Each point is reached from the start by the listed moves, each made 0, 1 or 2 times, or once backwards (-1), plus a little noise. Say if it took an odd or an even number of moves. Then give how often each move was made.

Moves:
(1): [  5.3 -12.3]
(2): [19.0 12.1]
Start: [-0.2 -0.9]
Points:
[38.0 23.0] -> even (0, 2)
[47.9 -2.3] -> even (2, 2)
[-13.3 -25.7] -> even (1, -1)
[12.9 23.0] -> even (-1, 1)

Moves:
(1): [-12.7  16.2  23.1  12.5  -7.4   6.3   8.2 -13.9  14.7   1.7  -1.6]
(2): [-42.9  -2.3  -0.5  38.5  -2.3  18.5  26.0  18.3   3.1   8.5  22.6]
(3): [  2.0   4.9  -5.1   9.1 -10.8  -0.7 -14.4   7.0  -4.1 -15.6   1.1]
(4): [ 11.4  20.6   7.8  -2.0 -10.5  19.7   3.2 -18.8  -4.6  13.1  -8.7]
(5): [ -9.8 -19.8  12.5  -1.7 -12.8 -23.8  12.1  -8.4  -5.3 -20.5   3.7]
(6): [ 28.8  30.8  13.1  -0.7  -1.2 -17.8  -6.5  10.0  -0.8   0.0 -13.9]
(7): [  4.4 -23.2 -10.5   3.1  14.0  15.2  -0.1   6.5  -7.9  -5.9   3.0]
(8): [  9.2  11.6  11.6  -1.4 -10.2   0.7  -1.2   1.3  -7.7 -22.0  26.8]
Start: [  2.3   8.5  -1.8   2.5  -3.3   3.3   5.0 -17.7  -0.7   3.1   7.6]
Points:
[ 68.3  78.1  27.6   2.8   2.4  18.0 -39.9 -35.3  20.3  -3.1 -29.5] -> odd (2, -1, 1, 0, -1, 1, 1, 0)
[  9.8  -5.6  11.8 -16.6 -28.5 -85.3  17.7 -18.3 -10.2 -13.4 -28.7] -> even (-1, 0, 0, 0, 2, 1, -1, -1)
[ 63.1  27.8   2.0 -22.1   6.0  17.5   7.7 -10.1 -33.0   3.5  13.5] -> even (-1, 0, -1, 1, 0, 1, 1, 1)
[ 14.9  37.4  48.6  47.2  14.0   4.7  33.5  37.6  -6.9 -39.1  68.5] -> even (1, 1, -1, -1, 0, 2, 2, 2)

Moves:
(1): [ 2.7  0.3  8.6  3.7 -8.3 -1.8  7.3 -1.2  1.1  2.7 -0.5 -0.6]
(2): [-2.3  4.5  4.9  6.1 -2.7  2.2  2.5  4.0  6.6 16.9  1.4 10.8]
(3): [-6.0 -0.3 -2.6  1.8 17.8 -8.2  1.0 -3.4  1.2 -9.9 -3.2  1.0]
(4): [ 3.6  7.7 -2.9 -7.3 -5.6 -1.1  0.4 -8.8  4.8  6.3 -2.5 -5.7]
(5): [-1.8 -0.3  6.1  6.9  3.8 -3.4  5.4 -8.1 -7.8  5.0 -2.8 -8.0]
(6): [ 13.3   6.8   0.6   7.2   0.1  -5.0   5.4  -6.6 -10.4   1.3   2.1  -0.7]
(7): [ -8.4  15.4  -0.1  -6.1   2.0  -8.4  -2.1  -0.7  -8.8 -16.0   7.3  -7.5]
(8): [  6.1   1.4   7.2   4.8   8.0  -1.0   1.2  -1.6   2.9  -5.5   1.5 -13.4]
(9): [ 0.2 -3.9 -4.7 11.1 -7.1  8.7 -6.4 -5.4  1.3  1.8  0.1 -1.3]
(10): [  1.4  -4.6  -4.0   1.3 -14.7  -0.8   2.5  -1.8  10.6  10.4   7.0   4.2]
(11): [ 1.7 -2.7 -0.8 -6.0  1.7  3.3  0.9 -2.1 -3.2 -9.6  6.4 -0.1]
(12): [  7.3   3.5  -4.8   7.4   6.6   1.8  16.4   0.2 -15.8  -2.9  -4.0  -2.7]
Start: [  5.8  -3.5 -15.3   3.0  -1.8  -1.3  -2.2   2.9  -2.4   9.5   6.8  -2.5]
Points:
[ 33.3 -15.7 -27.0  34.7 -25.6  12.7  15.0 -13.4 -34.3  39.3 -11.5  -5.9] -> odd (0, -1, -1, 0, 1, 1, -1, -1, 1, 0, -1, 1)
[ 26.4 -10.0 -10.7  43.3 -23.5 -17.5  10.0 -40.2  31.5  64.3  11.2  11.8] -> odd (1, 1, 2, 1, 1, 2, -1, 0, 1, 2, 0, -1)
[-12.6   0.2  -4.4  -8.1 -26.5 -20.3  14.1   1.0  12.2  19.1  23.0  -7.6] -> odd (1, 0, 0, 0, 1, -1, 1, 0, -1, 2, 0, 0)
[ 55.3  -6.7 -19.7  44.2 -27.7   7.7  52.3 -17.8   9.5  42.4  13.1   5.5] -> odd (2, 1, 1, 1, -1, 1, -1, 1, 1, 2, 1, 2)
[ 14.8 -13.9   9.9  69.7 -39.5  18.8  31.7 -20.9  25.8  94.9 -10.2 -10.2] -> odd (2, 2, 0, 1, 2, -1, -1, 1, 2, 1, -1, 1)
[ 44.0  33.4 -17.2  44.9 -10.9   2.6  36.4  -6.4 -43.9   0.7  56.2 -17.2] -> even (-1, 2, -1, -1, 0, 2, 2, 2, 1, 2, 2, 2)
[ 36.9  -1.2   5.3  56.7  27.9  -4.4  37.6 -10.9 -54.7  35.3  -9.4  -3.4] -> odd (0, 1, 0, -1, 2, 2, -1, 0, 0, -1, 0, 1)
